Each point is reached from the start by the listed moves, each made once or not at all, plus a little noise. Say if it took an odd or an even number of moves. Then give how often each move was made.

Moves:
(1): [ 0.88  0.32  0.19 -0.33]
(2): [-0.25  0.78 -0.46 -0.12]
Start: [-0.33  0.25  0.06  0.31]
Points:
[-0.33  0.26  0.06  0.30] -> even (0, 0)

Moves:
(1): [ 0.53  0.08 -0.28  0.06]
(2): [0.01 0.88 0.09 0.49]
(3): [0.27 0.05 0.29 0.40]
Start: [-0.15 -0.07 -0.15 -0.37]
Points:
[ 0.39  0.86 -0.33  0.19] -> even (1, 1, 0)
[ 0.38  0.05 -0.47 -0.29] -> odd (1, 0, 0)
[ 0.67  0.10 -0.13  0.10] -> even (1, 0, 1)
[0.13 0.89 0.21 0.47] -> even (0, 1, 1)

Moves:
(1): [ 0.85  0.04 -0.21 -0.20 -0.15  0.12  0.00 -0.04]
(2): [-0.03  0.76  0.08  0.03 -0.18  0.05 -0.05  0.22]
(3): [ 0.13 -0.34  0.57  0.21 -0.17  0.30 -0.26 -0.29]
(4): [ 0.18  0.14 -0.14  0.72  0.27  0.16  0.02  0.10]
(5): [ 0.08  0.14  0.22 -0.36  0.96  0.11  0.22 -0.04]
(6): [-0.16  0.06 -0.05 -0.13 -0.06  0.65  0.06 -0.08]
Start: [-0.17  0.04 -0.42  0.03 -0.43  0.01  0.10 -0.13]
Points:
[ 0.64  1.03 -0.77  0.43 -0.54  0.99  0.14  0.09] -> even (1, 1, 0, 1, 0, 1)
[-0.33  0.10 -0.48 -0.10 -0.46  0.67  0.17 -0.21] -> odd (0, 0, 0, 0, 0, 1)
[ 1.07  0.78  0.10  0.46  0.33  0.75  0.03 -0.15] -> odd (1, 1, 1, 1, 1, 0)
[-0.19  0.77 -0.31  0.07 -0.64  0.07  0.05  0.09] -> odd (0, 1, 0, 0, 0, 0)

Moves:
(1): [ 0.54 -0.13  0.10 -0.17  0.07 -0.15 -0.01  0.09  0.19 -0.16  0.18]
(2): [ 0.19  0.48  0.07  0.03  0.33  0.12  0.19  0.02 -0.04  0.13  0.16]
(3): [-0.13 -0.04  0.85  0.03 -0.15  0.15  0.30 -0.07 -0.28 -0.14  0.17]
(4): [ 0.38 -0.31 -0.13  1.03 -0.23  0.22 -0.07 -0.16 -0.05 -0.06  0.32]
(5): [ 0.00 -0.20  0.13 -0.04  0.42 -0.20 -0.24  0.00 -0.27  0.08  0.15]
(6): [ 0.23 -0.40 -0.29 -0.30  0.19  0.81  0.07  0.02 -0.20  0.07  0.00]
(7): [-0.14 -0.18 -0.07  0.13  0.15 -0.01  0.55  0.40  0.01 -0.19  0.20]
(8): [-0.20 -0.09  0.13  0.26  0.05  0.21 -0.37  0.72  0.13  0.17 -0.19]
(9): [-0.12 -0.06  0.18  0.03  0.23  0.20 -0.11 -0.18  0.56 -0.05  0.40]
Start: [-0.38 -0.34 -0.12 -0.44 -0.58  0.07  0.04  0.23  0.17  0.27 -0.10]
Points:
[ 0.20 -0.88  0.87 -0.69  0.66  1.02  0.75  0.53  0.16  0.00  1.12] -> odd (1, 1, 1, 0, 1, 1, 1, 0, 1)
[ 0.30 -0.64  0.38  0.35 -0.44  1.36  0.48  0.00 -0.42  0.26  0.55] -> even (0, 1, 1, 1, 0, 1, 0, 0, 0)
[ 0.64 -1.34 -0.49  0.24 -0.40  0.93  0.53  0.54  0.10 -0.09  0.61] -> even (1, 0, 0, 1, 0, 1, 1, 0, 0)

Moves:
(1): [ 0.78  0.11 -0.13  0.29  0.08  0.45  0.05 -0.04 -0.11 -0.10  0.10  0.16
 -0.06 -0.14]
(2): [ 0.15  0.65  0.05  0.39 -0.12 -0.15  0.22  0.18  0.20  0.05  0.15 -0.28
 -0.03 -0.07]
(3): [-0.06 -0.14  0.56 -0.02 -0.30  0.08  0.04  0.34 -0.05 -0.06  0.19  0.09
  0.01  0.19]
(4): [-0.30 -0.53  0.11  0.90  0.24 -0.13  0.18  0.26 -0.24  0.36  0.27  0.13
  0.32  0.07]
(5): [ 0.20  0.02  0.24 -0.28  0.67 -0.16  0.41 -0.19  0.00 -0.19 -0.18  0.07
 -0.05  0.18]
(6): [-0.19  0.03  0.10  0.06  0.18  0.74  0.07  0.04  0.28  0.02 -0.01  0.02
  0.03 -0.22]
(7): [-0.01 -0.09 -0.10  0.06 -0.13 -0.07  0.54 -0.06 -0.08  0.12 -0.13  0.22
 -0.18 -0.12]
(8): [-0.07  0.19 -0.11  0.04 -0.01 -0.08  0.08  0.43 -0.24 -0.37 -0.32 -0.08
  0.04  0.08]
(9): [ 0.16 -0.16 -0.26 -0.04 -0.17  0.00  0.14  0.23  0.44 -0.14 -0.01 -0.02
  0.01  0.16]
(10): [ 0.29 -0.09 -0.08 -0.08  0.12  0.07 -0.06  0.10  0.22  0.81 -0.50 -0.16
  0.15  0.03]
(11): [ 0.11 -0.13 -0.20 -0.18  0.14 -0.12 -0.09  0.26 -0.23  0.28  0.40  0.18
 -0.16 -0.27]
(12): [ 0.00  0.39  0.05 -0.04  0.03 -0.02 -0.12 -0.01  0.14  0.14  0.05  0.75
 -0.10 -0.04]
Start: [ 0.11  0.41  0.33 -0.18  0.07 -0.03  0.11  0.11  0.09  0.31  0.35  0.13
 -0.24  0.04]
Points:
[-0.18  0.19  0.85  1.07  0.13  0.37  1.06  1.12 -0.04  1.07  1.19  0.49
 -0.24 -0.39] -> even (0, 1, 1, 1, 0, 1, 1, 0, 0, 0, 1, 0)
[ 0.82  0.83  0.51 -0.13 -0.01  0.21  0.06  1.10 -0.41  0.13  0.78  1.20
 -0.48 -0.12] -> odd (1, 0, 1, 0, 0, 0, 0, 1, 0, 0, 1, 1)
[-0.19  0.02  1.16  0.21  1.06  0.35  0.57  0.87  0.06  0.96  0.98  1.44
 -0.20 -0.08] -> even (0, 0, 1, 1, 1, 1, 0, 0, 0, 0, 1, 1)
[ 0.51  0.13  0.19 -0.47  0.77  0.55  1.19  0.25  1.01  1.02 -0.51  0.27
 -0.29  0.01] -> odd (0, 0, 0, 0, 1, 1, 1, 0, 1, 1, 0, 0)
[ 0.00  0.45  0.82 -0.10 -0.30 -0.02  0.27  0.87 -0.18 -0.13  0.24  0.10
 -0.20  0.36] -> even (0, 0, 1, 0, 0, 0, 0, 1, 0, 0, 0, 0)

Moves:
(1): [ 0.36  0.58 -0.21 -0.33  0.00  0.23 -0.22 -0.15 -0.07 -0.02  0.35  0.26
  0.51  0.02]
(2): [-0.27  0.38  0.06  0.06  0.05 -0.02 -0.05 -0.16 -0.09 -0.03 -0.01 -0.23
 -0.02 -0.22]
(3): [ 0.17  0.12  0.59  0.23  0.30 -0.11 -0.03 -0.06 -0.24  0.36 -0.18  0.08
 -0.25 -0.02]
(4): [ 0.31 -0.02 -0.07  0.26 -0.08  0.03 -0.14 -0.05  0.00 -0.16 -0.04 -0.02
  0.07 -0.23]
(5): [ 0.11 -0.05 -0.40  0.16  0.60  0.12 -0.17  0.05 -0.33 -0.06 -0.04  0.20
 -0.10 -0.04]
(6): [-0.17 -0.02  0.01 -0.02 -0.08  0.62 -0.06  0.06  0.03 -0.20 -0.04  0.04
 -0.19  0.08]
(7): [ 0.04  0.10  0.08  0.05  0.08 -0.26  0.40  0.08  0.21 -0.18  0.36  0.28
 -0.02 -0.07]
(8): [ 0.05  0.09 -0.03 -0.34  0.26  0.14 -0.31  0.43  0.48  0.17  0.03  0.07
  0.04 -0.31]
(9): [ 0.23 -0.02 -0.06 -0.05  0.17 -0.14 -0.05 -0.34  0.48 -0.18  0.06 -0.01
  0.15  0.28]
(10): [ 0.12  0.40 -0.28  0.27 -0.08  0.37  0.27  0.05 -0.02  0.60 -0.15  0.00
 -0.36 -0.13]
(11): [-0.07 -0.17  0.14  0.37  0.12  0.17 -0.08  0.12 -0.20  0.37  0.47 -0.15
  0.01 -0.01]
(12): [-0.39  0.08  0.03  0.06 -0.30 -0.02 -0.26 -0.27  0.19  0.37 -0.08  0.54
 -0.03 -0.49]
(13): [ 0.02  0.03  0.12 -0.05  0.04  0.28  0.43 -0.25  0.12  0.23 -0.06  0.13
  0.48 -0.43]
(14): [-0.22 -0.05  0.13  0.57 -0.01 -0.39 -0.27  0.24  0.14  0.15 -0.62  0.23
  0.18  0.39]
Start: [-0.10 -0.18 -0.21 -0.22  0.36 -0.26  0.40  0.03 -0.02  0.37  0.02 -0.41
 -0.08  0.18]
Points:
[ 0.31  0.57 -0.15  0.07  0.83  0.89 -0.05 -0.62 -0.32  0.89 -0.09  0.79
  0.42 -0.92] -> odd (1, 0, 1, 1, 1, 1, 0, 0, 0, 0, 0, 1, 1, 0)
[-0.07  0.97 -0.52  0.00  0.38  0.29 -0.11  0.16  1.44  1.08 -0.07  0.98
  0.23 -0.04] -> even (1, 0, 0, 0, 0, 1, 1, 1, 1, 1, 0, 1, 0, 1)
[ 0.35 -0.47 -0.51  0.44  1.15  0.82  0.33 -0.40  0.06  0.36  0.35 -0.20
  0.34 -0.17] -> even (0, 0, 0, 1, 1, 1, 0, 0, 1, 0, 1, 0, 1, 0)
[ 0.03  0.75 -0.31  0.51  0.90  1.12 -0.14 -0.19 -0.65  1.78  0.35  0.55
 -0.50 -0.39] -> odd (1, 0, 1, 0, 1, 1, 0, 0, 0, 1, 1, 1, 0, 0)
[-0.20  0.32  0.10  1.02  1.44  0.50  0.31  0.14  0.86  1.98 -0.25  1.00
 -0.17 -0.57] -> odd (0, 0, 1, 0, 1, 1, 1, 1, 1, 1, 1, 1, 1, 1)

Moves:
(1): [ 0.03 -0.42 -0.38 -0.01  0.50 -0.42  0.96 -0.41  0.10 -0.31 -0.52  0.07
  0.41  0.18  0.18 -0.09  0.35  0.00 -0.13 -0.17  0.15 -0.12]
(2): [-0.13 -0.17  0.24 -0.37  0.16 -0.29 -0.35  0.07  0.31 -0.13  0.26 -0.09
 -0.01 -0.08  0.05 -0.04  0.23 -0.10  0.07  0.20  0.02 -0.12]
(3): [ 0.24  0.01 -0.07  0.67 -0.40 -0.02  0.18 -0.13  0.10 -0.33 -0.07  0.19
  0.04  0.53 -0.30 -0.09 -0.32 -0.20  0.18  0.28 -0.17 -0.03]
(4): [-0.06  0.34 -0.10  0.36 -0.33 -0.41  0.56 -0.31 -0.41 -0.42 -0.66 -0.01
  0.02  0.23 -0.02 -0.32 -0.18  0.37 -0.15 -0.15 -0.14  0.03]
(5): [ 0.27  0.46 -0.10  0.40 -0.45  0.64 -0.04  0.57 -0.17  0.15 -0.04 -0.21
 -0.18 -0.56  0.03  0.03 -0.09  0.17  0.59  0.11  0.17 -0.37]
(6): [-0.18 -0.46  0.30  0.11  0.42  0.17  0.43 -0.03 -0.29 -0.10 -0.29  0.16
 -0.28  0.45 -0.78 -0.47 -0.67 -0.07  0.00 -0.05 -0.03 -0.07]
(7): [ 0.05 -0.12  0.23 -0.27  0.07  0.10  0.11 -0.16 -0.22 -0.03  0.00 -0.08
  0.21  0.39  0.34 -0.11  0.17  0.00 -0.57 -0.18 -0.17  0.03]
(8): [-0.05  0.26  0.02  0.42  0.01 -0.05  0.18 -0.07 -0.23 -0.17 -0.27 -0.16
 -0.01  0.14 -0.32  0.15  0.16 -0.15  0.15 -0.07  0.05  0.06]
(9): [ 0.25  0.11  0.04  0.11  0.37 -0.02  0.37 -0.04 -0.33 -0.09 -0.62  0.13
  0.08 -0.52  0.20  0.07 -0.25  0.04  0.13 -0.37  0.13 -0.12]
(10): [ 0.50 -0.49 -0.06 -0.01  0.30  0.00  0.19  0.13 -0.33 -0.14 -0.20 -0.17
 -0.20 -0.10 -0.07 -0.25 -0.49 -0.08  0.04 -0.22  0.73 -0.38]
(11): [ 0.01  0.02 -0.06  0.24  0.01  0.06  0.13  0.19  0.20 -0.01  0.26 -0.16
  0.08 -0.11  0.00  0.05 -0.15 -0.01 -0.15  0.29 -0.16  0.13]
(12): [ 0.17 -0.03 -0.12 -0.18  0.00  0.09  0.18 -0.13 -0.19 -0.14 -0.26  0.09
 -0.16  0.06 -0.32 -0.08 -0.02 -0.09 -0.20  0.09 -0.07  0.11]
(13): [ 0.07  0.06  0.03  0.01  0.34 -0.11 -0.43  0.22  0.00  0.09 -0.12  0.22
 -0.18  0.08  0.04 -0.20  0.40  0.01  0.02  0.11  0.06  0.05]
(14): [ 0.17 -0.39  0.21 -0.34  0.58  0.02  0.18  0.10 -0.17 -0.02 -0.32  0.10
 -0.35  0.22  0.16  0.32 -0.31  0.07 -0.20  0.15  0.07 -0.31]
(15): [-0.22 -0.14  0.02 -0.10 -0.02  0.20 -0.39  0.26 -0.10  0.08 -0.10 -0.08
 -0.17  0.06  0.15 -0.30 -0.40 -0.30  0.03  0.12  0.13 -0.07]
(16): [ 0.10  0.03  0.29 -0.25  0.13  0.20  0.01  0.15  0.01 -0.11 -0.21 -0.18
  0.06 -0.27  0.37  0.06  0.08  0.28 -0.20 -0.23  0.46  0.02]
(17): [ 0.16  0.49 -0.26  0.13 -0.09  0.17  0.58  0.00 -0.22 -0.03 -0.10  0.35
 -0.08 -0.12 -0.06 -0.16  0.01 -0.09  0.22  0.08  0.30  0.09]
(18): [-0.19  0.87  0.01  0.57 -0.65 -0.15  0.50  0.13  0.42  0.43 -0.14 -0.18
  0.21 -0.44  0.09 -0.05  0.66 -0.08  0.17  0.04 -0.20  0.09]
(19): [-0.01 -0.10 -0.04  0.09  0.12  0.05 -0.36 -0.02 -0.16  0.15 -0.16  0.19
  0.05 -0.08 -0.26 -0.18 -0.35 -0.11  0.13  0.35  0.06 -0.22]
(20): [ 0.20  0.07 -0.01 -0.62  0.07 -0.01 -0.41  0.36  0.34  0.04  0.28 -0.17
  0.04  0.34 -0.14 -0.28 -0.28  0.10  0.02  0.37 -0.33  0.24]
Start: [-0.28 -0.20  0.34  0.12  0.60 -0.32  0.15 -0.51  0.41  0.13  0.43  0.00
 -0.47 -0.24 -0.84 -0.35 -0.01 -0.12  0.14  0.35 -0.50 -0.48]
Points:
[ 0.58  0.05  0.76 -0.18  1.55 -0.35 -0.05  0.44 -0.18 -0.20 -0.70 -0.07
 -0.75 -0.33 -0.50 -1.08 -0.80  0.35 -0.01  1.14 -0.83 -1.18] -> even (0, 1, 0, 1, 1, 0, 1, 0, 1, 0, 1, 0, 1, 1, 0, 0, 0, 0, 1, 1)
[ 0.83 -0.76  0.06  1.46  0.96 -0.18  2.45 -0.59 -0.80 -1.14 -1.48  0.11
 -0.69  0.90 -1.79 -1.90 -0.93  0.04 -0.20  0.45 -0.16 -1.02] -> even (1, 0, 1, 1, 1, 1, 1, 0, 0, 1, 1, 1, 1, 0, 0, 0, 0, 0, 0, 0)
[ 0.48 -0.30  0.38  0.48  1.28 -0.21  0.35  0.50 -0.73 -0.63 -0.97 -0.49
 -1.76 -0.43 -1.14 -1.05 -0.85 -0.23  0.36  1.00  0.35 -1.33] -> even (0, 1, 0, 1, 1, 0, 0, 1, 0, 1, 1, 1, 1, 1, 1, 0, 0, 0, 0, 0)
